Every row gives one point. Each copy is the shape, with its points in the same order, turned, moved and blurred by noise. Say if it was mirrored as well.
In the rows, 128 means zero.

Shape (5 x 2):
[[ 87 115]
 [139 175]
 [159  75]
 [ 57 178]
 [163 153]]
Copy 1 (5 x 2):
[[130 190]
 [171 127]
 [ 72 137]
 [194 204]
 [146 110]]
Copy 1 is: only turned
Copy 2 (5 x 2):
[[150 106]
 [ 80 145]
 [174 187]
 [ 97  61]
 [101 169]]
Copy 2 is: only turned
Copy 3 (5 x 2):
[[116  95]
 [ 75 160]
 [176 151]
 [ 49  79]
 [ 97 180]]
Copy 3 is: only turned

Shape (8 x 3):
[[123 128 123]
 [113 149 123]
 [ 83 147 228]
 [114 158  80]
 [112 120 142]
 [164  68 110]
 [148 187  90]
 [156  78 100]]
Copy 1 (8 x 3):
[[134 116 133]
 [118 109 128]
 [117  23 196]
 [107 128  89]
 [139  87 146]
 [211 159 167]
 [ 79 148 118]
 [181 153 150]]
Copy 1 is: only turned
Copy 2 (8 x 3):
[[160 137 136]
 [167 148 153]
 [249  90 168]
 [138 181 149]
 [161 119 142]
 [113 100  89]
 [161 209 120]
 [110 113  95]]
Copy 2 is: only turned

Shape (12 x 6):
[[ 94 141  94 116 163 162]
 [ 79 104 155 135 120 133]
 [106 106 101 143  61 120]
 [158  70  73  93 111 123]
 [159 127  56  78 109 129]
 [166 126 138  82 159 126]
 [107 149  72  93  97 114]
 [112 173 145  84 123 111]
 [158  55 184  76 157 199]
 [126 146 115 105 128 158]
 [ 41  77 136 116  59 140]
 [112 153 124  81  79 130]]
Copy 1 (12 x 6):
[[128 124  86  69  89 107]
 [ 70 109 143 105 109 112]
 [106 167 176  92 153 108]
 [127 158 113 105 168  34]
 [153 173  87  86 178  75]
 [120 113  65 146 148  94]
 [116 190 103  74 152 117]
 [ 93 140  77 117 140 154]
 [107  22 100 125 166  53]
 [136 122  99  94 135 120]
 [ 39 125 181  50 147 109]
 [104 146 107  88 180 146]]
Copy 1 is: only turned
Copy 2 (12 x 6):
[[129  97 157 135 159 151]
 [ 83 149 169 104 100 157]
 [113 140 149  83  78  82]
 [169 135 102  53 128 122]
 [171 107  84 103 126 109]
 [130 142  75 124 160 172]
 [162 100 118 136  85 114]
 [116 136  99 168  93 159]
 [ 69 128  96  51 170 214]
 [117 112 113 137 133 132]
 [ 90 109 168  76  45 135]
 [115 114  99 137  67 132]]
Copy 2 is: mirrored
Copy 3 (12 x 6):
[[111  97 145  70 119 155]
 [ 61 153 111 105 142 154]
 [ 75 148 124 151  91 108]
 [100  73 130 132 131  67]
 [134  75 118 113  92  75]
 [156  95  91 106 160 120]
 [107 117 126  88  69  90]
 [137 147  73  75 107 129]
 [ 83  53  50 122 200 162]
 [122 102 104 100 108 151]
 [  7 150 103 116  99 120]
 [111 132  74 102  75 112]]
Copy 3 is: mirrored
Copy 4 (12 x 6):
[[111  69 116 164 130 117]
 [155 116 163 138 160  97]
 [181 144 150 146 113 158]
 [202  94  74 118 119 154]
 [154 104  61 126  80 155]
 [128  93  82  76 141 107]
 [135 139  94 158  92 134]
 [ 99 144 110 113 119  88]
 [191  28 134  56 145  64]
 [121  92 120 123 109 118]
 [208 142 181 176 119  89]
 [138 145 125 124  82 104]]
Copy 4 is: only turned

Shape (12 x 8):
[[ 94 169  96 134 190 155  77 108]
 [110 122 113 147  97 162 184 144]
 [120 174 196 140 153  78 137 151]
 [113  20  90 175  53 178 176  85]
 [134  57  82 225  75 155 166 169]
 [100 125 129 115 100  71 154 178]
 [139 133 117 134 187 110  99 115]
 [131 136 167 139  48 117 161 133]
 [147 109  82 168  74 113 144 133]
 [107 152 169 101 185  99 111 151]
 [160 133 128  92 167 164 116 134]
 [112 101 139 151  78 138 104 164]]
Copy 1 (12 x 8):
[[105 210  77 118 108 158 179 113]
 [182 122 148 157 126 107 141 113]
 [ 80 129  63 169  82  85 104 148]
 [232 104 150 155 238 120 129  97]
 [155 108 187 192 215  80 163  88]
 [111  59 104 128 111  86 153 136]
 [ 81 156  79 161 133 163 160 137]
 [148 102 133 132 130  66  81 151]
 [134 109 157 140 186 106 154 149]
 [ 84 132  48 147  71 138 127 124]
 [113 143 126 145 106 195 119 122]
 [117 118 136 118 160  89 115  96]]
Copy 1 is: mirrored
Copy 2 (12 x 8):
[[129 144 166  71 124 172  83 203]
 [141 175 111 152 162 165  84  99]
 [104  88 163  91 124 135  85  72]
 [100 222  30 213 201 144 100 154]
 [103 231 118 249 141 158 110 125]
 [119 120 109 143 109 167 141  65]
 [ 86 138 166 100 130 145 131 150]
 [152 117  94 180 152 109  83  65]
 [138 133 120 214 147 150 129 127]
 [102 120 138  48 107 145 111  98]
 [147 161 153  79 147 123 137 135]
 [133 171  95 156  97 130 106 104]]
Copy 2 is: mirrored
Copy 3 (12 x 8):
[[168  82 114 110  96 150 146 182]
 [113 162  90 175 110 111 147  95]
 [108  69 159 150 147  46 115 129]
 [ 71 183  11 166 167 174 171  65]
 [ 61 155  19 138  97 134 112  45]
 [ 91 135 171 143 137 105 111  72]
 [140  88 113  80 134 109 146 140]
 [ 65 162 114 190 160  81 118 120]
 [ 57 167  89 117 119 123 131 104]
 [159  70 164 126 153  90 120 131]
 [182 143 101 105 151  97 126 150]
 [ 87 128  94 158 148 139  78 106]]
Copy 3 is: only turned
